Every row gives one point. The points of each table are mixes of a few directions, plus a little noise. Count the directions of each table, and those that both share. Where both have some left over, give the other angles between the two spaces (their principal angles), to ten degrees, smallest first.

First (6 x 2):
0:  45   4
1: -66  -6
2:  71   7
3:  -5   0
4: -72  -7
5:  28   3
Second, 4 rows:
0:   1 -13
1:  -9  90
2:   3 -26
3:   5 -51
Directions: first 1, second 1, shared 0; angles 90

First:
0:  -2   1  10   9
1:  27 -35 -24 -24
2:  20 -45  -3   2
3:  40 -12   5 -20
4: -61  60 -48 -18
5: -58  14 -51  -4
6:  35  17 112  55
Second (7 x 4):
0:   66  -59   14  -13
1: -100   89  -22   19
2:  -50   44  -11    9
3:   38  -34    8   -7
4:  -25   22   -5    5
5:   19  -17    4   -3
6:   52  -46   11  -10
Directions: first 3, second 1, shared 1

First:
0:    4  -30   26   32  -15   26  -21    0  -23
1:    5    1   -2   33  -15   29  -21   18    1
2:    1   88   43  -60   16 -121   88  -36   35
3:   12  -24  -19    3   14  -15   -7  -12  -31
4:    6    3  -24    4  -17   16  -32  -14   18
5:   -9  -11  -10   12    9   32   -1   35   -6
6:  -26  -25    7  -46    0   26   -1  -16   21
7:    8   -2  -22   22    9    7   -5   24  -16
Second:
0:  -6  32  57   5 -41   5  -1 -20  41
1:  -5 -38   3 -23 -30  28 -49 -58  18
2:   2 -31  29  36 -17  33 -22   6 -23
3: -35  -9 -16 -63  45   3  48  28   8
4:  11  -2  -5  32  16  -6  10  32 -33
5:  28  14 -22  48  31 -38  22  41 -53
6:  13  63 -21 -12 -13 -41   3 -21  44
7:  10 -15 -21 -20   5 -25 -12 -39  -9
8:  -4  43  39  16 -17  -2  20  19  26
9: -15 -57 -42 -19  22  44 -20  12 -19
Directions: first 5, second 5, shared 5

First (10 x 12):
0:    5  -12  -49  -82 -103   14  -58  -53   27   43   22  -36
1:    1   47  -11  -22    6  -19   -2   40  -45    5  -57   32
2:   -6  -54   50  103   79   -1   34   -2   21  -37   32  -11
3:  -11   56  -38   -5    7   -4  -24   43  -51   -4  -75   30
4:   -2    9  -17  -17  -18    7  -12   -4    0    5   -4   -1
5:  -23  -27  -27   42   -2   64   -8  -39   53  -28   58  -31
6:  -38   85  -43   52   65   71   31   56  -21  -65  -28   47
7:   40  -86   75  -15  -16  -86    0  -33    9   50   21  -31
8:   16  -20   41  -18    0  -12   36  -12   22    8   42   -3
9:   17    1   18  -39  -18  -34    3    4  -14   25  -12    6
Second:
0:   11  -72   19   37    8   30  -61  -90  -38    9   82  -40
1:  -15    8  -47  -25  -17  -47 -100  -36  -49   39   -2  -63
2:   -3    5  -10   -6   -3  -10  -17   -3   -8    7   -3  -10
3:  -15   51  -38  -37  -15  -44  -16   39   -2   16  -55   -9
4:    7   25   30    4   10   25  108   69   56  -35  -35   69
5:   11  -33   27   26   10   31   16  -23    3  -12   35    9
6:   16  -21   48   30   18   50   85   17   39  -36   16   54
7:   11  -31   31   26   11   35   29  -16   10  -16   32   17
8:  -23   69  -60  -54  -23  -69  -43   43  -14   30  -72  -25
Directions: first 4, second 2, shared 0; angles 30, 40

First (8 x 20):
0:  -18    2  -12   29   18    2   23  -18    6   19  -39   14   17    3   -5   -4  -52   -2    3   12
1:   -4   15  -18   28   19   10   18    2   -1   -1  -20   43  -19  -36   15    4  -10   -1   18   28
2:   20    7   -8  -30    2  -24   43   -2   -1   27  -23  -19   -1   -9  -12   40  -40   24   16   10
3:  -15   29  -17   15   19  -10   41    9  -16  -19  -20   38  -17  -37   48    4  -29  -18   28   56
4:   15  -13    4    4   -6   17  -31   -1   12    8   13    1   -7    2  -28   -2   36   14  -11  -30
5:  -88  -22   29   76   -4   42  -92   -9   -4  -72   43   17   46   65   45 -121   41  -88  -53  -14
6:   41    2   -2  -37  -10  -10    8   12    1   13   10  -11  -26  -23  -17   39   25   31   12  -10
7:   49  -20   24  -87  -38  -29  -11    7    4   24   35  -84    7   34  -46   40   28   39  -14  -54
Second (10 x 20):
0:   4  31  10 -10  -1  -6  22  50  -1 -16 -34   5 -18 -18  40   8   3   6  15  52
1: -57 -64  24  21 -23  16 -98 -68  -8 -33 101 -44  67  97 -25 -87  35 -67 -67 -97
2:   4  -6  -6   2   3   1   1 -13   1   9   3   2   0  -2 -13   5  -4   4   1 -11
3:  -8 -23  -3   7  -1   5 -21 -33   0   6  28  -7  16  19 -23 -13   2  -9 -14 -36
4: -21  33  34 -11 -15  -4  -5  72  -6 -53 -19 -12  -2  13  72 -28  24 -24  -4  60
5:   2 -24 -13   8   4   4 -11 -42   2  20  22   0  10   7 -37   2  -7   2  -7 -40
6:   9 -13 -14   4   6   1   2 -29   2  21   8   5   1  -5 -29  12 -10  10   2 -24
7:  28  18 -18  -6  13  -6  41  10   5  26 -36  21 -27 -42  -7  42 -20  33  28  25
8:  46   5 -40  -1  24  -5  53 -25   9  59 -35  32 -32 -59 -46  66 -37  52  37   0
9:  -7  42  25 -14  -8  -6  16  77  -3 -40 -37  -1 -16  -8  68  -7  14  -7  10  72
Directions: first 4, second 2, shared 1; angles 40

First (10 x 32):
0:   29   33   -8  -20   -6  -82  -30   79   27   16  -12    2  -38   16  -62  121   73  -53  -19  -54   -5   26  109  -17  -49  -34   53    7   57  -15  -22   24
1:    3    9    2   20   12    8   -5  -20  -16   18   25   12   30    1   26  -40  -60   25    5   34   18  -13  -40   35   14   22   -6  -17   -5    0   -2  -27
2:  -49  -14    5    4    9   50  -47  -48   -8    6   56  -26   -2    3   49  -70  -51    7  -11   55    3  -10  -70   16   67   14    8   32  -86    7    1  -51
3:  -22   15  -15  -25  -16  -49   18   29    7  -51  -28   20  -23   24  -10   63    3  -32   10  -20   17   -1   24  -12  -42  -22  -12  -28   35   32   -5   42
4:  -13   31   23   18   21   -5   38  -71   10   41   11   39    5  -27   19  -21   -8   -6    8   23    4  -40  -32   23   -3   20  -18   13    6   32   30    5
5:   22   -1   -6   -8    1  -29  -16   57  -16  -16  -16   -5    0   12  -35   42    6  -13   11  -31    6   39   46   -5  -26  -23   22  -16   26  -25  -11    9
6:   29   -2  -26   -6  -39   -2   30   19   43   -2  -21   -1   -1   12    9   19   43   33  -36   -7  -15  -41   21  -21  -13   21  -27  -23   44   12  -27   18
7:   24 -108    9   -7   -3  113  -19   31  -43  -46  -42  -87   11  -25  -35  -76   52   34   22  -48  -52   88    4  -62   49  -28    5   41  -76  -81   11  -11
8:    0    6   10   31   15   34   26  -65  -12   32   23   22   41  -17   47  -78  -62   43    7   49   12  -38  -71   38   24   41  -30  -13  -11   11   13  -27
9:  -24   30    6   -8    8  -40    5  -11    9    1    3   24  -21    2   -5   40    4  -38    5   -1   11  -10   11    6  -21  -10    6    5   12   28   10   18
Second:
0:   23  -12   11    4    4   14   17   -3    4   18  -20   -6    0  -23  -22   -2   48    2    2  -25  -22   10   22  -18   -5   -3    2   19    6  -17   13   10
1:  -40    1  -33  -24  -36   -4  -31   12   30  -36   26  -16  -26   42   39   14  -17    0  -37   32    8  -34  -20   -7   22    7   -6  -10  -22   33  -35   -9
2:  -18  -10  -19  -22  -19  -14    0   34   -5  -58  -19   -4  -11   26   -1   27  -12   -9    8  -11   12   11    6  -14  -15  -17  -11  -26    6   12  -12   21
3:  -53    0   33   19   47   33  -23  -72  -51    9   43    7   17  -20   31  -77  -88  -14   40   47   23   16  -82   40   42    1    6   26  -77    6   38  -37
4:   10   18   47   44   56   27   -4  -77  -27   88   41   18   32  -50    8  -71  -34    5   19   31    0    1  -42   46   30   22   20   41  -33  -20   41  -44
5:   36   33  -38   -3  -43  -39  -12   38   67   38   20    3  -10   31   16   52   37   25  -71   14   -6  -61   40    1   -9   32    5  -22   57   14  -54   -9
6:   30   20   39   37   57  -13   22  -25  -56   44   -3   39   46  -37  -26  -27  -51   -3   55   -5   22   35   -9   46  -24   -2   11   -8   22  -28   41   -7
7:    7  -17    1   -5  -13   26    3   -8   27   15   -7  -22  -17  -13   -5   -4   62    6  -24  -13  -31   -9   15  -29   16    4    1   31  -13   -5    0    3
8:    5  -34  -42  -51  -55  -30   28  101   10 -116  -82  -19  -30   42  -39   89   56  -13    6  -68   -5   30   69  -64  -57  -43  -26  -50   53    6  -29   73
Directions: first 6, second 4, shared 4

First:
0:   23  -54  -31    0   -7   11   47   28    1  -55   45  -53  -35   -1   30   52   24    7    5    5   46  -12   29    0   21   11    0    4  -28  -43   14  -46
1:  -50  118   68    0   15  -25 -104  -62   -2  121 -100  117   77    3  -67 -115  -52  -15  -10  -11 -102   26  -63    1  -47  -25   -1   -9   62   94  -31  101
2:   14  -34  -20    0   -4    7   30   18    1  -35   29  -34  -23   -1   19   34   15    4    3    3   29   -7   18    0   14    7    0    3  -18  -27    9  -29
3:   46 -108  -63    0  -14   23   95   57    2 -111   92 -107  -71   -2   61  106   48   13   10   10   93  -23   57   -1   43   23    1    9  -56  -86   28  -93
4:  -12   29   17    0    4   -6  -25  -15   -1   30  -24   29   19    1  -16  -28  -13   -4   -3   -3  -25    6  -15    0  -12   -6    0   -2   15   23   -8   25
5:   -6   14    8    0    2   -3  -12   -7    0   14  -12   14    9    0   -8  -14   -6   -2   -1   -1  -12    3   -8    0   -6   -3    0   -1    7   11   -4   12
6:    8  -18  -10    0   -2    4   16    9    0  -18   15  -18  -12    0   10   17    8    2    2    2   15   -4    9    0    7    4    0    1   -9  -14    5  -15
7:  -23   54   31    0    7  -12  -48  -28   -1   55  -46   54   35    1  -31  -53  -24   -7   -5   -5  -46   12  -29    0  -22  -12    0   -4   28   43  -14   46
8:   -7   16    9    0    2   -3  -14   -8    0   16  -13   15   10    0   -9  -15   -7   -2   -1   -1  -13    3   -8    0   -6   -3    0   -1    8   12   -4   13
9:    7  -17  -10    0   -2    4   15    9    0  -17   14  -16  -11    0    9   16    7    2    1    2   14   -4    9    0    7    4    0    1   -9  -13    4  -14
Second:
0:  16  77 -13   9  18 -59  -2 -23  -5 -46  15 112  15  14   5 -44 -81  16 -30  16 -67  42 -41 -26 -35   5  -3  28   2  39  -7 -26
1: -28 -35  -9  22 -20  52  63  36  -8  52 -12 -87 -39 -11  36  49  31 -23  57   8  81 -35 -26 -13  31   3  59 -20  15   7 -40  38
2: -11  33 -51   2 -23 -25  24  23  16  13   5  40   8  -4  20  -2 -22   6  10   4  -2  32 -45   1  -6  -6  42   1  11  27  -5 -18
3:  27  -7  -6 -46 -10 -60 -85 -25   8 -29   9  64  48   3 -54 -34  54  12 -61 -26 -32  35  74  56  -6 -16 -78   9   1 -45  50 -57
4:   2 -27  38  -5  23  40 -26 -11  13  -6  -7 -48   2   1 -15   0  -9   9  -4  -7 -31 -22  23   0  -7   5 -23  -9 -29 -16  31  21
5:  18 -35  43  -9  10  -5 -30 -27 -33 -15  -1 -17  -7   3 -27   0  61 -17 -21  -7  33 -26  67  13  17   0 -58   6  11 -41 -10  -1
6: -36  -1 -82  -1 -55  10  50  62  38  63  -4 -24   1 -19  35  35  16   0  47  -4  43  22 -57  18  17 -13  87 -24  14  23  -1  -6
7:  11  -5  82  29  57  46   5 -35 -28 -32  -5 -41 -29  13   2  -6 -50  -4   1  16 -26 -47   5 -49 -11  23 -26   9 -23   5 -18  48
Directions: first 1, second 4, shared 0; angles 60

First:
0:  -15   -4  -14  -10   -6    5   -7    6    3  -16   -4   -3    4   10   17   -5    5   -5   10   -7  -17   11    0   13   24   14   15   -2   -4  -16    7   -1
1:   -8   18  -24   -4   -2   -6   13   14   14    4   -4   -9   -9   17  -11    0    1   -8   19  -24    5   18    1   15    9   -3   12    8   14  -34    3    4
2:    2   -2  -12  -33  -15  -12   28   26  -11  -47   68  -15  -10  -24   76  -21   11  -46  -32   20  -13  -58    0    7  -77    0    6   21  -37   19  -11  -12
3:    4    5  -17   -1    1   38    1   -1   10   -6  -13  -12    4    1    5   10   10   -5    6   -3   -3   11   -5   23   26   10   12   -5    5   -9   13    1
4:    4   -8   38   18    2  -38   -9  -12  -23   25   17   -1   25  -25   19    5   -6   12  -32   34   -3  -42   10  -27   11    4    9    6    2   19    3   12
5:  -36   -3  -20   -5   -4  -22  -21    6   10   -2  -34   12   -5   43  -26  -10   -9   13   42  -41  -16   56    2    5   52    8   10   -5   14  -47    3    3
6:    7   18    3    4   -2  -33   24   12   -5   17   35  -19    4  -18   23    4    3  -15  -21   12    9  -40   10   -3  -20   -8   17   23    7   -8    3   11
7:   43  -24   45   29   24   69  -30  -51    2   25  -65   48  -13   -4 -102   17  -15   53    8    8   39   41  -17  -34  -25  -23  -82  -45   -1   76  -22  -19
Second:
0:  -4  10  -4  19  -3   1  -2  19  22 -18   0   1  -7 -14  13   2   9   5  -9  -1   2 -21 -32  -2  10  -5  -9  11  16 -22  -1   7
1: -26  40 -40 -17  17 -17  -9  29 -17 -19  33 -28  25  42  10  24 -19 -41 -40  46  10  67  17  -4  15  -7  17 -22   0 -17 -12  33
2:   9  -6  18  47 -16  12   2  17  52 -23 -21  20 -28 -52  18 -11  29  34   6 -30  -3 -82 -71  -1  10  -5 -29  35  31 -31   5  -8
3:  -6   7 -10 -16   7  -6  -2  -2 -18   4  10  -9  12  21  -4   6 -11 -15  -7  15   2  33  23   0  -1   1  11 -13  -9   7  -3   7
4:  22 -35  31   0 -10  12   8 -33  -2  26 -24  20 -14 -22 -16 -19   8  27  35 -33  -9 -35   9   4 -17   8  -7   8 -11  27  10 -29
5: -15  13 -29 -67  23 -19  -4 -21 -73  30  32 -30  42  76 -24  18 -42 -51 -13  47   6 121 100   1 -12   6  42 -51 -43  41  -8  15
6:  -6   7  -9 -10   5  -4  -2   2 -10   0   8  -7   8  14  -1   6  -7 -12  -7  12   2  23  13   0   1   0   7  -9  -5   2  -3   6
7:  29 -45  44  18 -18  18  10 -33  17  22 -37  31 -27 -45 -12 -27  20  45  44 -51 -12 -73 -17   4 -17   8 -19  23  -1  20  13 -37
8:   4  -6   7   6  -4   3   1  -2   7   0  -6   5  -6 -10   0  -4   5   8   6  -9  -2 -16  -9   0  -1   0  -5   6   3  -1   2  -5
9:  -7  15  -8  19  -1  -1  -3  24  22 -22   3  -1  -5 -11  15   5   8   1 -15   4   3 -16 -34  -2  13  -6  -9  10  18 -26  -3  11
Directions: first 5, second 2, shared 0; angles 60, 80

First (8 x 32):
0:  -7 -11  10   0   1  -7   5 -11   5  29   3 -10  20   7 -11  -9  12  10  -7   0   4  -2  26  17 -11  -5 -13 -12   7  -3 -29   4
1:   7  10 -12   0   0  11  -4  17  -5 -18   4   8 -13 -13   5  12 -13 -10   3  -3  -4   7 -14 -17   4   9   6  10  -1   0  26  -1
2: -29  59   7   5  28 -32 -37 -39  41 -89 -27  30 -38 -38  60 -57  -5  28  19  54 -44 -29 -65 -31 121 -24 105  19 -27  38  25  39
3:  -7  27 -10   2  11   5 -15   9  11 -19  10  12 -10 -34  14  -5 -15   3  -2   8 -18   2  -7 -24  32   8  29   7   3   5  20  17
4:  18 -23   0  -3 -15   7  14  10 -21   3  -9  -5  -5  31 -12  21   2 -17   8 -15  19   5 -10  11 -38   1 -31   3  -5  -6   6 -26
5:   2 -15  -5  -1  -3  14   9  15  -7  53  25 -14  28  -6 -28  16   1  -3 -18 -21   9  15  49   8 -41  14 -39 -14  22 -17 -21  -1
6:  15 -28   3  -3 -15   3  16   4 -18  11  -8  -8   2  36 -15  18   8 -14   6 -14  21   3  -2  17 -40  -2 -33  -2  -4  -8  -2 -25
7:   0 -20   8  -1  -5  -1  10  -5  -5  31   2 -12  18  17 -15   3  12   1  -6  -8  12   1  24  21 -27  -3 -26 -11   6  -7 -24  -6
Second, 8 rows:
0:   0  14  15 -11  30  -7  39  19 -27 -30   9 -26  51  33 -19  18 -18  -6  38   9  -5   2  -8   8 -30 -29  26  13  22 -10   9   5
1:   2  19  17  61  -5  35 -13 -17  -6  29   9  -9   1 -27   7 -19  -5 -13 -76   8 -26 -26   8 -41  -7  34   6 -36  36  -2 -21  27
2: -12   1  -1 -11  13   7  -1  20 -26 -13 -14 -40 -15   4 -10  27  -1  11   3 -11  16   1  10  31  13  -8  37   2 -11  -1  17  12
3:  19 -33  -4  -8   9 -27  24   2 -26 -59 -45 -15   5  78 -21   2   3   1  70   5  18  -9 -42  37 -20 -33 -11  33 -29  11  25 -42
4:   9 -23 -44  -3 -11 -38 -14   1  31  -3   6  32  -1  -7  -6 -10  17   5  32  -6 -11  11   3   9  19  10 -51  28 -31  13   1 -26
5: -10   2  14 -19 -42  13 -31 -25  36  48   6  41 -55 -43  44  -6  18  -3 -48  -6  15   7   2 -15  25  18 -10 -27 -13   0 -20   4
6:  -2   0  -4 -11  -1  15 -21  -6  22  25  -4  26 -15 -23   1 -35 -14  19  -2   2  14  10  22 -18   6   9 -14  -7   6   0  -3  -6
7:  -7  23  11   4   5   0  16   7  -4   7  34  -9  27 -15   5  25   0 -17 -19   2 -21   1   3 -10  -8   0  18  -7  20 -11 -11  25
Directions: first 3, second 6, shared 1; angles 80, 80
